Each row of a before or after table is a point. One or more steps were done to the points. Then noise was added and the rows were shuffled. The steps act on columns, c1 being the first. Write out the steps. A step turns or swaps two columns, mirrors them in a line or flattens them onto one, adds a multiple of one to another, or multiplies or shifts one. Angles are multiples of 10 degrees, from the lower column toward the higher: turns from -170 to 170, lines from 10 to 170 but not 90. Use the fewest steps. Two steps may share a column if one is a turn and the other turns, adds or multiplies; they go together, in the order done. Otherwise the lowest column goes first.
In the rows, 128 means zero.

Before, 8 rows:
[[ 98 155]
 [ 57 122]
 [160 128]
 [130  48]
 [165 100]
 [114 151]
 [ 53 154]
 [ 52 102]]
After:
[[162 157]
 [131 200]
 [112 199]
 [ 48 139]
 [156 135]
 [163 196]
 [ 95  99]
 [120 101]]
Steps: turn c1 and c2 by -100 degrees

Before, 13 rows:
[[ 56 144 167]
 [196 117 174]
 [121 180  98]
 [162 155  73]
 [204 144 154]
 [106 203 135]
 [158 150  90]
 [123 116 199]
 [157 123  76]
 [ 84 136 189]
 [137 160 151]
 [134  93 225]
 [130 111  84]]
After:
[[158  95 145]
 [139 109  91]
 [161  84 148]
 [197 151  56]
 [158 116 162]
 [128 161  70]
 [140 190  44]
 [110  57 102]
 [201 128  58]
 [ 56 125 124]
 [130 135 175]
 [ 82 144  92]
 [122  64 138]]
Steps: turn c2 and c3 by -160 degrees; add -0.5 times c1 to c3

Before, 14 rows:
[[119 177  80 111]
 [135 176 117 108]
 [ 99 148 143 227]
 [114 120  76 117]
 [173 175 138 103]
 [141 107 123  79]
 [152 149 123 158]
 [ 85  74 135 249]
 [119 163 167 126]
 [141 188 136 111]
 [128 199 127 151]
 [154 150 116 130]
 [116 154  85  84]
 [127 116  63 122]]
After, 14 rows:
[[128 182  82 150]
 [158 183  98 115]
 [132  76  84 125]
 [159 105 142  81]
 [ 97 119  82  88]
 [ 56 152 126 229]
 [109 138  59 108]
 [239 169 106  99]
 [190 132  99 131]
 [146 154  94 107]
 [ 96  87  93 122]
 [181 137 109 155]
 [ 24  96 172 255]
 [108 180 139 125]]
Steps: multiply c1 by 2.5; turn c2 and c3 by -40 degrees

Before (14 x 6):
[[158 108 139 238 105  78]
 [114 121 135  87 122 164]
 [154 146 169 231 125 104]
 [131 154 166 134 150  88]
 [143 103 121  72 166 159]
 [127 134 161 100 152  79]
 [138  57 129  90 102 145]
 [126 111 130  74 108  80]
 [179 150  58  98 127 101]
 [113 143  53 135 163  70]
 [129 151 156 208 112 162]
 [142 104 125 169 126  77]
 [139 139  80 156 128 105]
 [114 153 164  77 132  99]]
After, 14 rows:
[[144 103  99 164  88 121]
 [143 137  72 155  87 114]
 [170 149  51  90  86 101]
 [129 103 137  66 121 204]
 [110 110 105  71  67 112]
 [115 146  32 139 119  92]
 [181 106 116 233  63 115]
 [122 130 133  97 113  64]
 [146 148 169 203  72 108]
 [107 150 146  78  90  44]
 [129  49 139  90  57 250]
 [130 145 135 127 107  32]
 [107 128 152  91  81 163]
 [166 154 155 223  85  62]]
Steps: turn c1 and c4 by -10 degrees; turn c3 and c6 by -30 degrees; add -1.5 times c2 to c6; shift c5 by -40

Before (11 x 8):
[[121 116 147 132 138 118 151 144]
 [135 159 146 118 130 136 104 142]
 [143 108  98 113  84 146 116  98]
 [125 156 135  97 129 168 137 142]
 [ 88 137 154 140 153 120 115 119]
 [132 124 171 105 133 152 107 105]
 [128  98 174  97 121 155 119 127]
 [156 122 106 154  65 181 118 120]
 [135  80 132 122 143 139 133 148]
 [157 100 119 149 147 142 145 131]
 [164 136 128 107 133 125 150 114]]
After, 11 rows:
[[160  57 141 148 112 129 141 139]
 [144   9 124 122 130 135 121 147]
 [ 97  77  84 113  92 155 133  97]
 [150 149 105 107 100 107 155 126]
 [ 90 113 132 154  73 188 123 115]
 [132 205 136 119 123 154  97 127]
 [121  53 144  97 125 162 121 123]
 [130 151 166 141 177 128 122 115]
 [126 196 105  96 131 162 129 144]
 [135 119 147 105 127 167 121  98]
 [134  96 152 131 139 101 140 153]]
Steps: turn c1 and c5 by -60 degrees; multiply c2 by 2.5; add 1 times c4 to c3; add -0.7 times c7 to c6; turn c7 and c8 by 30 degrees

Before, 9 rows:
[[151 151 136 129 113 158 133 170 124]
 [ 92 169 186 106 124 121 144 129 171]
 [115 155  90 113  60  99 138 165 162]
 [132 143 106 134   7 142 147  57 161]
 [134 109  92 158 133 123 154 151 150]
 [144 135 197 133 142 107 126 128 118]
 [121 179  79 161  77 109 135 138 172]
 [116 157  92 134  42 173 148 140  34]
 [142 156  78 114 151 104 136 155 160]]
After (9 x 9):
[[125  85 106 112 123 107  57  85 160]
 [ 99  91 146 159 143 107 125 114 153]
 [124  65  87 162 119 124  71 105 170]
 [107 108 112 131  89 198  10 169 154]
 [113  76 104 117 124 109 153 100 154]
 [128 182  78 102 165 133 111 123 173]
 [126 195 110 129 118 145 144 112 115]
 [120  85 103 136 112 102  39 157  23]
 [110 127 103 122 107  82 115 151 128]]
Steps: turn c1 and c7 by 120 degrees; turn c5 and c7 by 70 degrees; turn c2 and c3 by -100 degrees; turn c6 and c8 by 110 degrees
